Rows are points. Each copy is the shape, with its points in the same order, turned, moved and blurred by noise. Is it also mirrored, or only turned?

Shape (9 x 3):
[[-25  15  13]
 [ 23  13 -50]
 [-23  17  10]
 [ 28 -50   3]
 [ 31  14 -22]
 [ 19 -27  26]
 [  3  18 -11]
 [-16  16  33]
 [ 14 -55  18]]
Copy 1, 9 rows:
[[-26   6  11]
 [ 44  14 -30]
 [-18   3   5]
 [ 40 -43  35]
 [ 35  15  -1]
 [ 14 -23  45]
 [ 12   9  -2]
 [-24   6  35]
 [ 26 -52  44]]
Copy 1 is: only turned
Copy 2:
[[-23  11  31]
 [  1  18 -42]
 [-24  12  28]
 [ 31 -46   0]
 [ 16  21 -20]
 [ 32 -21  25]
 [ -6  21  -1]
 [-12  13  47]
 [ 25 -50  20]]
Copy 2 is: only turned
Copy 3:
[[-13   6   6]
 [ 13  13 -70]
 [-10   8   1]
 [ 17 -62 -32]
 [ 29  -5 -47]
 [ 21 -44  -8]
 [ 10  10 -25]
 [  6  -1  24]
 [ 10 -68 -16]]
Copy 3 is: only turned
Copy 4:
[[-14  19  16]
 [ 26  14 -62]
 [-22  23   8]
 [ 41 -44  -3]
 [ 38  17 -27]
 [ 32 -20  23]
 [  7  23 -16]
 [ -5  21  29]
 [ 28 -52  14]]
Copy 4 is: only turned

Shape (8 x 4):
[[-27  33  -1  15]
 [  2  13 -19  20]
 [  3  -8  44   8]
 [ -1  41  26  26]
 [-25  -2  10   4]
 [-18  -8  14  -8]
 [-21 -63   1 -48]
 [ -8 -26  -6 -58]]
Copy 1 (8 x 4):
[[-12  54 -15  13]
 [ -7  17 -16  30]
 [  6  22  40   0]
 [-32  49  19  16]
 [ 18  34  -1   1]
 [ 20  25   3  -7]
 [ 68 -17  -9 -34]
 [ 31 -13 -23 -43]]
Copy 1 is: mirrored
Copy 2, 8 rows:
[[-23  55 -13 -19]
 [-20  12 -20 -13]
 [ 21  18  27 -17]
 [ 14  49 -18 -13]
 [-19  24  14 -28]
 [-19  19  26 -23]
 [-45 -16  75 -25]
 [-37  -6  54   5]]
Copy 2 is: mirrored
